Each row of a before or after table is a point. One or more steps were done to the points. Then noise was added and the rows were shuffled. The steps act on columns, c1 being the first. Write out the steps. A step turns or swaps two columns, mirrors them in a line or flattens them onto one, adds a multiple of one to another, or multiplies or shifts one. Angles are multiples of 10 degrees, from the lower column toward the higher: turns from -170 to 170, lines from 10 to 170 but not 90. Use the fewest steps. Two steps may share a column if one is a turn and the other turns, adds or multiplies; they go together, in the order done. Otherwise the lowest column goes first.

Before (10 x 3)
[3 11 19]
[3 -1 21]
[7 14 -73]
[-36 0 -90]
[12 47 -10]
[8 10 15]
[-35 -1 -7]
[-11 7 23]
[4 6 20]
[5 43 19]
After (10 x 3)
[40 -28 10]
[5 -6 40]
[8 -12 36]
[8 -6 38]
[12 34 -70]
[11 -11 -53]
[10 34 13]
[39 -20 38]
[9 8 44]
[-2 -2 42]
Steps: turn c1 and c2 by -110 degrees; shift c3 by 20

Before (9 x 8)
[74 1 0 -76 -3 19 2 -19]
[-29 20 1 15 11 -16 7 -44]
[-33 17 -11 -8 -2 32 3 -33]
[-13 27 9 23 -13 9 -15 -16]
[48 10 6 -29 33 42 -9 -31]
[0 -64 -3 36 -6 -7 6 4]
[-27 -50 2 17 32 -12 -9 56]
[-28 9 -25 14 -1 -6 -46 -50]
[-5 24 -59 37 4 -3 -17 -37]
After (9 x 8)
[-9 29 9 26 -13 -17 5 -9]
[-27 -47 2 18 34 8 1 45]
[-9 23 -62 39 6 -15 -7 -40]
[-29 16 1 18 9 15 -14 -48]
[45 8 8 -39 30 -33 27 -49]
[77 -1 0 -67 0 5 37 -11]
[-29 7 -24 36 -1 2 37 -49]
[-32 21 -8 -13 -3 -24 4 -31]
[-2 -64 -5 29 -6 -6 -24 5]
Steps: turn c4 and c6 by -160 degrees; turn c4 and c7 by 150 degrees; add -0.5 times c5 to c8

Before (10 x 12)
[-6 17 -40 10 16 -4 -14 44 54 -13 -6 -24]
[28 -12 -10 27 -3 0 -11 -3 2 -17 1 -11]
[-5 12 -8 -11 -11 -37 -10 6 -2 8 -44 -6]
[-4 29 -4 0 -30 44 -1 29 45 -15 -9 -21]
[18 30 -27 -62 5 -24 -14 57 -7 -18 5 -19]
[22 -47 -30 22 -36 -21 -33 17 -12 16 -9 -24]
[8 12 -46 21 -23 45 -59 8 10 -26 10 -8]
[10 14 14 -23 -7 -39 -51 41 -7 -3 7 -28]
[87 33 -3 18 2 65 -4 3 25 31 -49 63]
[-14 12 4 -41 28 -26 -8 27 22 18 12 26]
After (10 x 12)
[12 -2 6 -22 -17 -42 -53 15 9 -1 52 -26]
[17 56 9 21 32 -18 -35 7 -1 -23 25 -27]
[-7 -22 28 11 25 -6 -15 18 -40 46 31 -25]
[21 -21 35 -62 7 -25 -13 20 19 9 35 -22]
[-8 6 34 0 -25 43 -1 12 -24 41 20 -18]
[88 -23 19 18 -15 66 -2 2 -38 -5 -143 64]
[29 9 1 27 10 1 -12 -1 10 18 21 -13]
[-13 -30 -9 -40 4 -27 -8 14 -30 1 -29 26]
[-7 0 17 -8 -4 -38 -8 2 -1 -7 -33 -8]
[4 12 43 25 21 45 -56 1 11 31 21 -6]
Steps: turn c2 and c5 by 130 degrees; turn c3 and c5 by -130 degrees; multiply c8 by 0.4; turn c9 and c10 by 140 degrees; add -1.5 times c12 to c11

Before (8 x 20)
[-42 -26 30 14 -4 30 -45 -27 -35 -17 6 -28 28 18 30 -42 -5 -2 -3 24]
[-18 38 46 -28 -2 -21 -50 -8 7 -37 1 32 40 30 6 -16 53 -5 -32 -9]
[22 7 39 -45 16 -21 0 -7 -40 45 -1 1 -9 -46 -35 -36 40 -15 -40 30]
[10 28 -25 -46 -5 3 -24 12 1 -34 8 -14 -2 22 -40 25 62 -18 9 40]
[2 -11 3 30 8 32 12 -3 -4 47 17 17 -9 1 -36 5 14 54 -35 30]
[33 -31 20 -17 57 36 14 55 -42 -20 -32 -10 -21 5 -43 22 28 5 11 0]
[-41 7 -24 23 -11 -23 10 -7 28 23 -12 31 27 -27 -45 -1 4 23 -2 -8]
[-42 45 26 -24 20 -36 -21 -19 -30 28 1 22 -31 -20 -39 -18 26 19 -30 -30]
After (8 x 20)
[-1 -10 8 27 2 34 14 -5 -5 52 -57 19 -9 3 -57 5 14 11 34 22]
[-48 48 10 -27 20 -35 -21 -20 -30 29 -23 23 -36 -22 -63 -19 20 -3 25 -32]
[37 -29 40 -11 55 35 10 58 -44 -22 2 -8 -20 1 -68 23 30 -30 -10 -2]
[25 11 6 -46 16 -25 -5 -7 -40 46 13 0 -7 -48 -60 -38 38 -5 45 25]
[-36 0 -29 25 -12 -25 12 0 32 23 -19 33 28 -29 -78 -4 8 -17 4 -1]
[10 25 -1 -50 -9 8 -29 10 -1 -36 14 -15 2 19 -64 30 62 14 -6 42]
[-44 -20 -9 18 -4 28 -50 -26 -35 -22 -4 -30 31 25 47 -39 -6 2 1 22]
[-21 41 28 -26 -5 -19 -50 -12 14 -34 7 30 40 28 14 -18 53 -2 29 -10]
Steps: add 1 times c16 to c3; turn c11 and c18 by 100 degrees; multiply c15 by 1.6; multiply c19 by -1
